Every row gives one point. The last column is the point's height on a tilted bowl or saddle (a function of degree 2), plus a little noise. Along how many of its main directions does it bend up, bend down or stay straight?
In the rows, 128 means zero.

Points, 18 rows:
[[ 96  48 198  94]
 [ 92 117 164 193]
 [131 201  95  96]
 [133 138  77 133]
 [ 80 149 127 191]
 [169  65 109 138]
 [106 111 184 155]
 [101  78 169 151]
 [133 116 167 140]
 [129  64  68  83]
 [122 180 158 135]
 [134 105 140 154]
 [108  84 138 157]
 [127 110  44  70]
 [181 101 161 131]
 [ 86  76 127 171]
 [151 208 194  43]
 [132 122 103 157]]
Directions: 1 up, 2 down, 0 straight

Points, 18 rows:
[[ 89 205 135 106]
 [116  45 102 111]
 [148 143 105 105]
 [ 66 120  92  89]
 [164 149 104  96]
 [164 136 183  87]
 [119 162 117 109]
 [ 83 105  99 100]
 [141 175 148 101]
 [ 90  78 141  99]
 [159 174 207  66]
 [143 112 145 112]
 [ 91 169 170  98]
 [120 177  90 100]
 [229 141 198  29]
 [172 149  61  71]
 [129 184 150 103]
 [166 156 133  97]]
Directions: 0 up, 2 down, 1 straight

Points:
[[130 121 123 106]
 [ 39 111 166 192]
 [203 132 185 161]
 [111 148 107 124]
 [132 128 125 106]
 [ 89  74 154 139]
 [127 202  92 180]
 [154 103  99 121]
 [138  84  76 144]
 [119 128 179 124]
 [ 77 118  20 243]
 [213 122 108 161]
 [101 106 169 125]
 [122 117 110 112]
 [189  87 130 140]]
Directions: 3 up, 0 down, 0 straight

Points (24 x 5):
[[ 87 176 180 249  68]
 [ 94 141 140 131 109]
 [148 123 103 147 129]
 [136 125  74 132  98]
 [157 140 152 130 113]
 [156  83 140 145 128]
 [136 131 116  64 153]
 [145 157  80  55 115]
 [122 152 124 152 120]
 [ 64 133  90 148  58]
 [152 117 115 179 162]
 [178 164 158 100  73]
 [108 155 176  94 119]
 [112 148 167 146  96]
 [174 110 160  33 132]
 [178 159  30 192 102]
 [117  87 135  90 139]
 [ 68 203  59 166   7]
 [121 193  84  88  96]
 [ 69 162 152 106 116]
 [ 98 119 139 164 102]
 [138 128 144 112 126]
 [153  94 121 162 145]
 [126 149 100 117 116]]
Directions: 1 up, 3 down, 0 straight

Points (23 x 5):
[[130 117 122 161 135]
 [141 156 124 125 140]
 [220 133 165 118 198]
 [150 179 117 138 154]
 [113 181 164  76 174]
 [ 89 145 108 140 141]
 [105 198 125  77 184]
 [161 106 109 102 136]
 [145 150 121 136 138]
 [ 66 196  67 156 176]
 [ 88 129 117 108 140]
 [179 116 116 110 146]
 [152 176 146 113 160]
 [ 74 123  94 188 150]
 [156 156 117 130 144]
 [189 139 129 181 173]
 [171 127 156 169 167]
 [ 82 101 141  99 141]
 [ 84 147 210 128 200]
 [136 130 120 133 131]
 [105 117 148 200 164]
 [103 127 125 144 135]
 [136  69   7  93 231]]
Directions: 3 up, 0 down, 1 straight

Points, 48 rows:
[[154 134  58 187 113  98 167]
 [141 109  24  96 118  90 201]
 [181 142  95 156 131 128 146]
 [ 88 103 173 129 196 134 117]
 [ 83 134 193 185 163 134 136]
 [133 184 182  95  71 107 179]
 [124 188 181 166 122 188 179]
 [ 99 189 199  81 144 115 194]
 [ 60  83 125 100 170 169 140]
 [ 77 140 178  85 216  58 161]
 [122 122  48 164 150  98 174]
 [167 153 124 149 109 105 138]
 [149  77  49 133  78 128 197]
 [127 162 126 196 113 119 127]
 [122  94 112 113  34 226 215]
 [130 176 115 145 135  72 155]
 [207 193 102 180 178 119 170]
 [ 82 100 115 115 126 114 133]
 [ 83 198  97 122 174 107 172]
 [113  83 128  98 135 120 130]
 [175 205 152 108  87 134 178]
 [211 181 158 137 120 107 175]
 [191  67 167 146  98 142 179]
 [137 134  64 119 134   8 246]
 [178  95  81 152  95 155 176]
 [102 177  93 133 170 173 156]
 [114  94 127 152 216  85 128]
 [189 161 129 186  83 171 151]
 [124 126 106 109 149 134 129]
 [115  78 140 154 136  93 138]
 [ 76  92 169  52  95 160 151]
 [127 118 173 161  97 109 135]
 [104 157 171 122  99 123 144]
 [156 101 135 126 223 115 131]
 [109 174 170  83  93  88 172]
 [101 213 125 108  97 162 173]
 [103 147 112 139 109 113 132]
 [ 76 129 158  30 181  93 148]
 [182  68 164  88 122 127 166]
 [ 62  62 195 177 119 100 168]
 [157 108 171 144 100  69 153]
 [ 90  41 178 109 121 167 170]
 [133 144  99 136 100  80 148]
 [173 154  81 108 150 118 161]
 [142 140 142 169 147  95 125]
 [188  98 163 167 118 127 148]
 [145 161 139  30 102 142 167]
 [ 78 122  82 166 171  95 155]]
Directions: 4 up, 0 down, 2 straight

Points (42 x 7):
[[146 149 149 138 211 123 104]
 [177 113 189 111 136 202  50]
 [171 163 217 144  81 123 166]
 [155  98 114  74 109 153  66]
 [ 86 112 115 194 165  77  97]
 [154 153  90 102 120  77  85]
 [ 97 141 142 139 125 150 116]
 [ 89 145 136 199 119 100  95]
 [199  68 120  80 113 139  75]
 [191 139  34 120 135  69 131]
 [141 149 160  72 118  88  63]
 [125 143 144 172  89  92 109]
 [138 119 153 128  71  43  86]
 [103  90 109 107 134  77  80]
 [126 120 170  59 142 105  50]
 [ 59 137 175 148  32 110 119]
 [ 87 249 149  91  90  97  34]
 [ 75 141 142 154 210  69 130]
 [171 109 163 188 160  73 113]
 [213 161 186 128 126 201  45]
 [100 162 112 173 149  98  95]
 [107 147 181 126  63  89 115]
 [ 62  84 169  96 123 148 112]
 [170  76 158 179 137 107 118]
 [ 69 131  16  99 106 144 151]
 [118 125  89 102 177 142 107]
 [147 119  93 150 181 146 110]
 [153 187 119 105  67 102  94]
 [157 150 144 113 157 139  84]
 [152  94  89 126 222  98 118]
 [106  90 131 186 188  90 115]
 [139 147  87 133 105  69  92]
 [154 139 217 173  78 165 150]
 [102 120 152 140 105 130 119]
 [116 105 172 132 166 196 100]
 [159 140  83  90 149 129  83]
 [126  86 159 127 133 143 110]
 [135 215 163 186 173 137  64]
 [177 100  91 107 129 115 108]
 [145  85 169 142 192 190  88]
 [ 78  41  66 179 112 128 129]
 [ 87 113  89 108 111 115 105]]
Directions: 2 up, 3 down, 1 straight

Points (44 x 7):
[[140 133 139 151 141 143 116]
 [156 240 100 175 111 120  86]
 [208 230 144  94 196 148  81]
 [133 168 153 130 157 111 109]
 [ 95 170  92 106 202 142  83]
 [117 150  80 122 136 125 107]
 [ 96 143  85 117  77 135  92]
 [141 100  79  82 185  70  89]
 [133 162 127  85 118 164 103]
 [118 155 166 132  99 172 102]
 [128  95  83  69 134 149  95]
 [106 110 142 141 156 175 103]
 [116 139  63 118 177  82  96]
 [137 150 141  72 120 199  93]
 [120  62  85 176 181 193  82]
 [131 154 137 124 233  69  86]
 [163 172 199 140 130  88 100]
 [167  74  95 127 135  26  70]
 [ 96  78  83 113 153 135  97]
 [144 132  78 128 122 178 105]
 [123 152 158 123 110 139 109]
 [ 90 185 146 105 165 124  87]
 [159 148 106  87  67 173  93]
 [173 144 117 129 103  98 107]
 [ 91 158 155  58  97 199  69]
 [ 73 194 130 151 146 163  82]
 [129 171 196  18 138  82  53]
 [ 99  79 122 217 110 132  87]
 [ 62 148 180 161 168 138  78]
 [147 186 154 120 107 199  97]
 [147  63 102  69 147  32  63]
 [172  73 102  93 167 151 100]
 [166 120  66 116 197 100 101]
 [119  81 194 111 100 134  92]
 [231 139 134 129 139 160 101]
 [108 145 123 221 117 133  96]
 [111 190 147 138 147  99  98]
 [122 183 232  48  73 188  50]
 [ 92 108 146 124 105  95  94]
 [135 113 154  71 109 111  97]
 [ 43 155 104 110 172 150  67]
 [149  81 139  87 106 111  98]
 [ 79  49 154 100 136  92  75]
 [143  68 150 162 130 143 104]]
Directions: 0 up, 6 down, 0 straight

Points:
[[114  94 150 120 151 112 108 106  99]
 [ 76 119  93 138 144 109 129 121  69]
 [103 161  89 163  96 149 119 120 172]
 [150 139 155 144 120 102 187 162 167]
 [ 90  99 135 134  87 172 154 189 135]
 [163  97   7 107 189  80 120 141  60]
 [128 122 103 116 154 171 127 110 110]
 [160  75 132 175 175 139 171 165  94]
 [ 53 190  94 157 148 161 119 107 124]
 [ 72 152 143  82  72 147 146 112 149]
 [150 180 133 104  95 167 135 150 127]
 [115 120  81 116 161 184 151 125  82]
 [102 164 149 175 121 126 124 108 152]
 [119 146 120 144 141 125 125 105 117]
 [154 167 127 115  81 126 138 150 135]
 [ 94  87 142 140 199 120  85 153  85]
 [115 157 121 160 139 123 147  92 114]
 [103  88 156 122 129 145  98 135  90]
 [ 96 118 108 113  84 124 109 117 131]
 [124  81 169  92 187 108 112  63 147]
 [ 99 155  73  77 105  81 106  90  88]
 [104 107 140 120 144 194 151 186  77]
 [106 123  74 108 171 164 201 134  49]
 [103 105 156 158 149  42  85 158  68]
 [166 103  97 196 149 124 113  94  95]
 [131 183 117 106 180 160 161 158  92]
 [132 126  64 135  62 132  92 140 176]
 [128 143 141 137 101 116 140 168 129]
 [169 105 136 198 115 184 135 144  95]
 [182  93 177 123 117 142 113 158 111]
 [154 234 160 159 140 147 160  85 150]
 [157 168 127  95 200 124 134 170 141]
 [112 112 131 145 186 134 113 143 107]
 [120  97 161 102 152  89 129 127 113]
 [ 85  97 113 137 106 236  83 120 125]
 [ 54 114 100 153 139 128 120 150  64]
 [156 222  58 145 162  76 110  75 181]
 [165 113 177 173 111 100 118 103 119]
 [117 124 114 148  94 140 168  74  97]
 [160  84  95 131 149 143 128 178  71]
 [124 108 152 162 146 122 109 139 107]
 [ 63 143 156 119 129 144 113 120  82]
 [154 120 155 171  54  78  78 157 109]
 [ 99  99 163 169 124 174 149 140  99]
 [ 89  81 122 150 145 131  49 137  82]
 [107  85  93 146 129 140  96 185  58]
 [172 155 118 130 134  94  74 182 111]
 [125 121  85 122 116 143 115 100 117]
 [168 153 147 108  93 120 150 123 131]
 [135 126 106  81 196  94 120 103 152]
 [134 117 132 134 125 153 142  58  73]
 [170  94 129 105 179 125 131 116 160]
 [148 143 146 119 121  75 118  80  95]
 [147 136 178 201 136  83 170 141 218]
 [145 127 101 103 171 132 143 100 115]
 [ 73 108 118  91  71  66 140 115  83]
 [105 201 147  79 151  70 108 140  83]
 [ 87 164 167 148 159 191 128 104  77]
 [113 140 101  99  38 143 188 118 225]
 [134 134 104 179  47 121  68 133 204]
 [158 164 124  96 136  83 146 145 105]
 [113 114 154 171 159 126  82 162 101]
 [125 122 171 186 142 130 146 143 144]
 [137 165 134 171  93 136 125 118 169]
 [141 140 115 175 114 135  86 116 151]
 [104 127 150  91 132 137  64 124 113]
 [119 219 161 150 170  62  88  86 221]
 [110 115 129  95 116 120 167 134 124]
 [102 174 159 151 124  96 103 125 146]
 [145  80 127  81 104 132  62 127 138]
 [143 141 118  90 123 112 100 147 111]]
Directions: 3 up, 5 down, 0 straight

Points, 71 rows:
[[ 66 174 113 114 107 139  83 103 113]
 [ 85  67 128 150 142  76 159 237  89]
 [149 124 119 174 111 111 151 231 110]
 [156 134 124 122 150  84 167 141 115]
 [ 87 119 131 118 145 183 136  92 123]
 [ 50 182 112 123  32  99  80  69  82]
 [120 147 128 132 184 139 129  93 130]
 [ 76 125 114 107 145 136 176 113 120]
 [143  43 120 139 133 164 122 123 120]
 [207  80 123  91 125 177 139  89 101]
 [230 103 126 104 144 249  19  62   7]
 [119  59  84 211 131 126  76  34 106]
 [106  81 141  89 171 161 132 120 118]
 [ 50 115 103 114  82 157 115 163 121]
 [ 54  30 125 174 191 111 148 114  88]
 [ 70 132 141 112 151  95 142 122 125]
 [150  58 126 178 126  75 106  93 122]
 [140 165 143  95 162  83 132 113 116]
 [135 126 233 144 200 142 198 110 121]
 [174 150  88 121  84 113 162 102 132]
 [ 93 110  72 163 130 152  97 115 128]
 [157 105 118 195 143  66 133 101 114]
 [137 131 142 176 173 112 128 160 118]
 [115  88 129 111  74 168 138 155 136]
 [148 100 122  95 121  73 154 154 122]
 [120 120 147 141 184  71 132 153 111]
 [153 110 152  84 103 112 202 109 108]
 [131 149 123 164  90 163 155 113 125]
 [153 210 129 145 110 132  86 131  98]
 [104  66  24 116 109 161 159 150 122]
 [105 145  87 121 173 101 134 109 130]
 [112  99 116  93 161 105 123 107 130]
 [119  83 134 136 167 152 165 170 118]
 [144  93 114  80 118 117 127  66 132]
 [111 122 110  94 198 103  96 102 127]
 [ 79 175 145 102 204 124 108  93 129]
 [ 48 136 119 129 123 178  92 139 116]
 [147 112 154 109 160 107 159 108 122]
 [161 125 160  79 162 161 136 227 104]
 [161 149  99 134 117  57 127  79 130]
 [143 126  62 151 166 140 142 109 125]
 [118  71  96 124 136  75 138 214 109]
 [186 145 103 143 124 141  88 102 122]
 [ 81  57 136 163 106 124 137 104 130]
 [101 117 123 149 183 118 134 125 128]
 [146 123 165 127 161  76  95 153 111]
 [182 158 156 153  73 129 163 187 113]
 [148 149  48 169  91  48 135 107 139]
 [187 195  94  99 156  61 118  42 110]
 [124  69  71 195 186 145 196  62  87]
 [ 73 120 119 143 142 182  98  33 107]
 [139 145 147 148 167 164 159 122 124]
 [153 150 245 130 157 146 165 213 129]
 [131  91 139 109 100 183 119 137 128]
 [160 213 151 164 230 166 188 144  83]
 [153 156 183  85 102 140 146 135 115]
 [147 139 118 132 189 208  93 153 104]
 [114 129  56 119  79 126  89 129 144]
 [101  99 162 173  81 114 143  81 130]
 [146 113  57  95  99 185 114 164 119]
 [ 81 167  92 185  69 159  78 100  99]
 [ 77 146 120  96 116 156 139 108 122]
 [100  62  86  80 226 167 133 116  85]
 [135 124 146 166 148 125  65 204 108]
 [122 147 165 109 170 191 156  91 120]
 [107 140 119 124 170 125 170  93 124]
 [146 105 143 135 118  68 139  90 127]
 [124 155 160 108 117  80 106 156 115]
 [105 169 166 116 123  87 203 175  92]
 [108  67 117  96 132 157  84 126 119]
 [156  77 113 146 169 124 121 155 118]]
Directions: 1 up, 6 down, 1 straight

Points:
[[ 90 169 112 178 106 126  74 186 138]
 [132  86 145 101 142 171  94 139 146]
 [ 99 134  68 222 185 146  34 176  78]
 [130 115 133 184  96 147 134 136 100]
 [182  97 200  98 137 149 124 120 103]
 [101 196  76 106 144 168 159 173 145]
 [ 95 162 104 129  96  85 131 103 129]
 [138 160 154  74 127  66 159 127  60]
 [146 104 156 115 154 130  87 210  91]
 [207  72 159 148 169 138 161 152  93]
 [158 137 137 113  49  84 181 143 103]
 [120  39 165 152 116 133 174 127 156]
 [ 75  70 115  92  88 116  94 161 204]
 [131 118 102 124 143 114 112  68 132]
 [ 72 183 134  98 190 176  89 134 143]
 [151 160 157 124 159 183 111 140 108]
 [148 112 109  96 142 140 146  88 115]
 [130 179 186 185 136 189 131 133 106]
 [126 167 169 143 169 120  95 141  88]
 [ 94 101 115 109 142 131 183 108  86]
 [147 162  93 142 141 205  83 182  90]
 [134 114 138 147  76  66 171 167 105]
 [146  82 122 134  95 119 131  73 143]
 [142  99  92 120  95 163  78 114 105]
 [136  62 115 205 143  87 114 100 128]
 [101 155 153 155 138 127 218 153  58]
 [116  49  86 138 133 137 115 186 133]
 [ 81 190 140 135 117 136  86 163 168]
 [139 101 115 141 110 115 121  85 134]
 [118  87 138 161 134 174 134 148 118]
 [ 82 156 104 138 108 118 129 133 142]
 [ 98 225  95  78 198 124 132 156 161]
 [ 56 121 103 141 145 131  84 185 166]
 [129  89 100 120 103  56  93 142 150]
 [ 74 164  83 171 138 159 195  93  65]
 [146 159  67 114 156 148  84  66 143]
 [126  88 137 156 174 112 131 147 115]
 [119 143 120 147  23 160 150 104  87]
 [146 142 129 163 205 185 150 100 136]
 [169 115 140 152 195 170 116 180  78]
 [171 156 147 186 128 125 106 159  73]
 [154 122  70 135 150 137 132 132 120]
 [ 98  49 165 132 131 139 114 173 190]
 [108 121 170  89 128  67  93 155 115]
 [ 91 203  99 212 120 174 165 125 142]
 [ 70  92 137 187 119 200 157 137  70]
 [ 73  50  60 109 103 172  57  88  76]
 [103 133 137 129 160  99 185 135  76]
 [107 175 158 112  73 167  70 130 111]
 [129 118 108 135 122  92  90 111 132]
 [135 192 136 156 114  58 132 168 106]
 [ 65  15 140 154  95 190  88  97 151]
 [ 93 129  54 204 158 128 129 156  89]
 [146 123 153  73 119 127 150 198  92]
 [109  97  88 134  76 134 114 125 116]
 [149 116 132 145  56  79  95 135 111]
 [115 120 130  89 152  52 141  89  82]
 [146  83  96 162  99 112 159 146 102]
 [ 91 169 107 145 160 126 127 165 148]
 [191  84 135 190 100 123 136  84 149]
 [ 53 168 152 249 185 126 174 176   7]
 [156 164 136  87 146 136 193 147  55]
 [ 93 170 100 212 126 111 140 124 114]
 [148  97  80 150 142 166 113 147 106]
 [ 72 137  83  58 177 166 117 174 135]
 [160 191 130  96  97 124 124  74  98]
 [114 111 115 130 136 118 104 105 132]
 [190 152 139 127 157 109 148 195  22]]
Directions: 2 up, 4 down, 2 straight

Points, 64 rows:
[[120 153 147 143  77 121 127 128 112]
 [139 116 110  93 117  98 142 110 163]
 [142  92  87 113 149  83 151 101 156]
 [135 161 140 146 143 179 146 137 115]
 [103 119 127 122 173 146 128 119 117]
 [132 153  75 137 155 112 103 155 178]
 [174 132 136 140  65 115  67 116 190]
 [136 138 147  92 126  98 109 112 174]
 [104 121 148 135 115 161 135 128 101]
 [119 132 118 122 158 120 101 113 143]
 [158  83 106 114 127 157 125 124 101]
 [ 97 149 109 180 110 125 158 136 133]
 [ 97 121  88 104  92  94 143 174 192]
 [118 133 143 139 120 103 110 131 140]
 [144 125 105 101 138 158 140 144 119]
 [101 115 129 117 128  82 162  99 159]
 [166 121  98  87 181 152 158  97 135]
 [ 85 113 104 141 143 111 150 120 137]
 [130 156  95  96 159  88 188 187 195]
 [ 98 130 174 124  98 119  98  89 138]
 [103 179 119 130 126 126 114  71  96]
 [ 67  82 137  96 112 133 105 166 219]
 [135  89 134 123 151 127 117 146 124]
 [122  99 157 138 126 139 102  76 148]
 [135  90 118 100 144 146 125 135 124]
 [175 115 132 138 137 134 121 105 126]
 [168 140 102 119 108 116 166 104 153]
 [143  97 153 113 109 129 140 183 122]
 [108  92 154 130  83 137 136  77 121]
 [145 103 100 135 118  90 138  62 142]
 [138 115 127 148 164 131 108 138 114]
 [116 136 130 146 118 146 159  96  95]
 [161  96  86 112 138 125 112 124 126]
 [164 108 103 137 109 137 139  89 112]
 [145 140 165 115 152 135 129  94 146]
 [104 103 159 121 114 108 131 149 155]
 [151 139 151 123 128 129  81 128 179]
 [119 119 134 137 110  68 153 163 156]
 [101  52 161 102 142 153 131 106 184]
 [153 124 196 149 124 148  80 130 224]
 [144 137 167 102 145 125 188 110 155]
 [134 112 150 143 123 131  94 149 151]
 [104 120 158 156 116 170 115 135 124]
 [120 129 138 134  99 155  86 132 143]
 [142 177 103 138 106 162 113  98 136]
 [150 176 125 135 172 147 122 105 138]
 [131 104 159  87 173 108  80 149 225]
 [116  94 131 137 150 112 142  71 135]
 [118 133 126 166 147 142 136 126 107]
 [115 111 154 175 116 104 150 103 146]
 [122 150 126 142  93 131 144 122 107]
 [120 146 128 106  90 157 131 117 106]
 [108 187 162 134 135 104 102 151 171]
 [116 155 130 133 172 108  85 139 176]
 [164 164 156 156 143 122 175  99 166]
 [159  87 140 131 146 114  77 148 162]
 [133 171 121 249 101 192 156 158 249]
 [106 125 120 156 107 179 128 133  92]
 [153 154 148 122 133 140 136  80 141]
 [134  99 140 127 125 153 150 194  93]
 [154 121 124  82 149 102  92  73 216]
 [ 96 121 124 134  82 134 157 116  94]
 [ 69 130 171 101 123 121 116 183 197]
 [110 176 149 149 159 163 154 125 117]]
Directions: 4 up, 1 down, 3 straight
